Each row is a point. Each copy is the shape, with its points in the same order, stretched, turned, moved and blurred by noise. Is it also mirrored, or only turned?

Shape (6 x 3)
[[ -9  18  23]
 [ 13 -12  -1]
 [ 23 -13 -45]
 [-20  13 -22]
 [-45 -78  26]
 [-17   4  14]]
Copy 1 (6 x 3)
[[ -2  35  26]
 [ -3   0   7]
 [-10  -5 -32]
 [-37  22   7]
 [-19 -49  62]
 [-13  21  32]]
Copy 1 is: only turned
Copy 2 (6 x 3)
[[ 14  20  35]
 [  7 -22   1]
 [ 30 -26 -41]
 [ 22  29  -8]
 [-84 -11  11]
 [  1  18  22]]
Copy 2 is: only turned
Copy 3 (6 x 3)
[[  6   9  31]
 [ -4   1 -20]
 [-30  28 -51]
 [-39  30  12]
 [-28 -84  12]
 [-11   1  26]]
Copy 3 is: only turned
Copy 4 (6 x 3)
[[ -8  19 -15]
 [  2 -14   5]
 [ -8 -53 -18]
 [-39  -5 -35]
 [-58  28  70]
 [-23  16  -9]]
Copy 4 is: only turned

Shape (9 x 4)
[[-12 -45   2   6]
 [ 20  48 -10  38]
 [ -7   5  20  23]
 [-10 -31  -8  45]
 [  8 -20  27 -24]
 [ 41  35  19  43]
 [  3 -18 -51  -9]
 [ 11 -37 -31  32]
 [ -2   3 -38 -40]]
Copy 1 (9 x 4)
[[ -2 -44 -13  20]
 [ 41  55  24  21]
 [ 14  -7  27  27]
 [ 22 -21  -5  41]
 [ -1 -37  19 -13]
 [ 67  22  54  18]
 [-13  13 -46 -17]
 [ 21 -11 -37  22]
 [-29  17 -31 -32]]
Copy 1 is: only turned
Copy 2 (9 x 4)
[[  2 -32  25 -12]
 [  9 -31 -72   1]
 [ 18 -31 -14  21]
 [ -6 -62  -2  -5]
 [ 24   1  16  -8]
 [ 41 -49 -64  -1]
 [-22  -1  -7 -57]
 [ -5 -53  -8 -44]
 [-28  20  -3 -44]]
Copy 2 is: only turned
Copy 3 (9 x 4)
[[ 15 -43 -14 -25]
 [-22  35 -24  53]
 [-26   6  -8   3]
 [-14 -29 -36  -5]
 [ 18   5  12 -28]
 [-21  54 -38  14]
 [ 35 -44 -14  36]
 [ 17 -42 -40   5]
 [ 39 -22  27  33]]
Copy 3 is: mirrored

Shape (11 x 8)
[[ -4 -34  -6  15 -35 -29  15   7]
 [  0 -27  38 -41 -29   1  37 -38]
 [ 52  14 -13 -16  41   1  34  28]
 [ 31   7 -36 -11 -11 -79  -4  13]
 [ 10 -14  41  -5 -31  -1  16 -55]
 [  4  19 -19  19  -8 -33   8 -31]
 [-24   2 -36 -29 -22  21 -27 -16]
 [ 24  31   4 -18   8 -44  27  53]
 [  7 -30  -2  30  18 -37 -24  11]
 [ 11  11   1  -4  58 -69  43 -19]
 [-21   0 -61 -10 -36 -17 -16 -18]]
Copy 1 (11 x 8)
[[ 19 -23  10 -12  -9  -9 -42   0]
 [  1 -31  31   1 -48   2  22 -61]
 [ 63  29  -1 -13  46  -3  57  -7]
 [ 40 -12 -16 -14 -12 -50  -4  46]
 [ -5 -27  44  30 -46   9  -2 -41]
 [  4  -8  -7  31 -10  -9 -13  -2]
 [ -3 -40 -34 -18 -30  32  21  -5]
 [ 26  40  16 -38  22 -30  23  18]
 [ 16 -36  11  10  35 -23 -27  42]
 [  3 -10  -2  42  39 -68  36  -3]
 [ 12 -43 -58  -8 -42   3 -12   9]]
Copy 1 is: mirrored
Copy 2 (11 x 8)
[[  5 -15 -14 -29  -2 -24  52  -7]
 [ 15 -49   9 -79  21   5   3  -7]
 [ -6 -48  19  33  25 -39 -33  50]
 [ 33 -28 -79   8  -9 -36   9  53]
 [ 40  -5  20 -81  10 -15 -10  -6]
 [ 17   0 -29 -19 -14 -35 -38  -6]
 [-23  -5 -19 -10 -29  55 -21  19]
 [ -4 -30 -37  22  57 -32 -10  42]
 [ 45  -6  -7  29 -13 -23  22 -13]
 [ 41 -66 -36  19  24 -58 -61 -22]
 [-25  -9 -54 -10 -44  19  -2  12]]
Copy 2 is: mirrored
Copy 3 (11 x 8)
[[  6 -40 -25  17   4  -9  35   9]
 [-42 -27  29 -16 -30  40  45  36]
 [ 63  25  12  -1 -38   0 -26  42]
 [ 33 -29   5   5 -59 -65  -4   0]
 [-53 -36  25  -8 -17  40  11  20]
 [-17  -2   9  23 -11 -31 -25  -1]
 [-14  30 -13 -18 -13  -4  29 -42]
 [ 63 -11  51  11 -34 -50   2  11]
 [ 19 -48 -38 -23  20 -20 -21  11]
 [ -2  -7  26   3 -16 -61 -41  65]
 [-14  18 -27  16 -18 -40  26 -35]]
Copy 3 is: mirrored
Copy 4 (11 x 8)
[[-28 -36  10   5  10 -20   6  17]
 [  0 -36  -6 -50   9 -26  56  23]
 [ 37   6 -34  -2  24  18 -15  35]
 [-29 -23 -57  -1  10 -28 -32 -13]
 [ -9 -21 -14 -17 -18 -21  70  20]
 [-21  -4 -38  14  14  -8  33 -13]
 [-19 -26  11 -38  -4  26   7 -40]
 [-13  14 -40 -19  38 -15 -28  39]
 [  1  -7   1  29 -17 -33 -19 -13]
 [ 35  11 -59   9  49 -52   9  -9]
 [-36 -35  -3  -6  10  13   8 -43]]
Copy 4 is: only turned

Shape (14 x 9)
[[ 29   0 -33 -46 -60 -23   3 -18  16]
 [-31  21 -13  26 -21  48 -10  35  13]
 [  8   7  14  -6   4 -17   9   3 -16]
 [ 67  20 -18 -17 -23  12 -14  -5  22]
 [-25 -38  47  36   9 -15  32  20   4]
 [-29   3  -3  28   3  38 -37  -7 -13]
 [-62   8  52  46  43 -20  -1  19  12]
 [ 50 -36 -18 -64  25  -9   5  -9   8]
 [-39  -2  11  21  10 -55  11  46  21]
 [ 24  -6  34 -49  17   4  -9 -20 -38]
 [ 24 -11 -13   0   0 -13 -14  13 -38]
 [ 22   3   4 -41  38   6  38 -13 -39]
 [ 27 -17 -21 -70 -12   2 -23   5  15]
 [-21 -12   4   6  58   7  -2 -43 -28]]
Copy 1 (14 x 9)
[[ 15 -12  19 -43  51 -40 -45  -3 -23]
 [ 26  -5  -2 -10   5  38  21 -11  38]
 [ -8  -1  11 -16   6 -25  17 -11   2]
 [ 10 -48  52 -61  32 -21 -15  -7 -19]
 [ -5   8 -38 -15 -33 -13  39 -25 -18]
 [ 17  25  27  20 -13  41  23 -20  22]
 [ -9   1 -34  62 -34  20  65 -32  13]
 [-10  -6  30 -34  19 -38  -8  40 -34]
 [ 20 -14 -38  24  -7 -26  37  -9   3]
 [-43  10  30 -16  -3 -24  -2   5   9]
 [ 20  13  38 -27  -4 -34  10   2   7]
 [-39  33  20 -26  20 -22  32  18   1]
 [  1 -17  25 -25  24 -25 -32  34  -2]
 [-18  59  21  40 -11  19  47  -5 -10]]
Copy 1 is: only turned
Copy 2 (14 x 9)
[[ 25  37  -6  23  37  38   8  35  -4]
 [ 10 -32 -44 -15  -4  -7 -16  -5 -13]
 [  2  25 -17   2  -1 -14  20  -3   0]
 [ 33  26  11  34  23  22 -22 -12  13]
 [-49  -5 -40   9  -9 -37  42  16  -4]
 [  8 -34 -17 -25 -27  -6   5  -1   9]
 [-56 -10 -36 -49 -12 -62  22  16   5]
 [ 29  32  43  47   7   7  25   1 -32]
 [-34  -2 -40 -33  34 -35  35  10 -23]
 [ 32  39   7  25 -17 -25  35   8   3]
 [ 29   7 -12   7   1   2  40 -34  -6]
 [ 11  52   5  25 -34  -9  23  -6 -26]
 [ 51  11  22  26  25   5  16  12 -34]
 [-17  15  12 -21 -52  -9  23   5   4]]
Copy 2 is: only turned
Copy 3 (14 x 9)
[[ 11  56  13 -11  33 -37  45  20  11]
 [  2 -43   4  18  30  19 -42 -10 -30]
 [-22  12 -15 -19 -33  16   6 -18   6]
 [ 13  31  37 -24  31  41  28  51   7]
 [-31 -29 -31  20 -83  18  11 -26 -51]
 [ 30 -50   5  18  12  28 -19 -33  12]
 [-53 -88 -41  -9 -72  30  -1 -47 -25]
 [ 27  57  27 -51 -57 -31  10  33  18]
 [-54 -28 -37 -47 -57 -22  20 -34 -64]
 [ 12  32 -30  -5 -41  20 -17  -1  71]
 [ 18  33  -8 -37 -20  12   3 -29  -5]
 [-17  46  13 -24 -70   6 -33 -17  45]
 [ 37  40   0 -34   0 -42  -5  34  26]
 [ 10 -27  24 -12 -69   7  -6 -51  40]]
Copy 3 is: mirrored
Copy 4 (14 x 9)
[[-29   2   8  -2 -21 -49 -56 -25 -37]
 [-33 -48 -25   7  41  25 -22   3  55]
 [ -6  -2  10  21 -11   1  17   3  13]
 [  2 -45  44   0 -44 -36 -50 -17  19]
 [-28   4  25  39  33  82  43   1  24]
 [  8 -18 -10 -20  38  21 -13  40  28]
 [ -3  20 -28  56  55  89  45  52  55]
 [-28  11  31 -29 -78 -15 -27 -23  -5]
 [-27  33 -47  51  38  65   2 -23  37]
 [  0   5  44 -14 -33 -47  23  36  16]
 [ 10  -2   9 -23 -12 -11  -5 -31  13]
 [-12 -21  14   0 -82 -20  45  12  -5]
 [-38  11  11 -35 -30 -45 -52 -12  13]
 [ 16   5 -15 -10 -28  43  30  61 -18]]
Copy 4 is: only turned
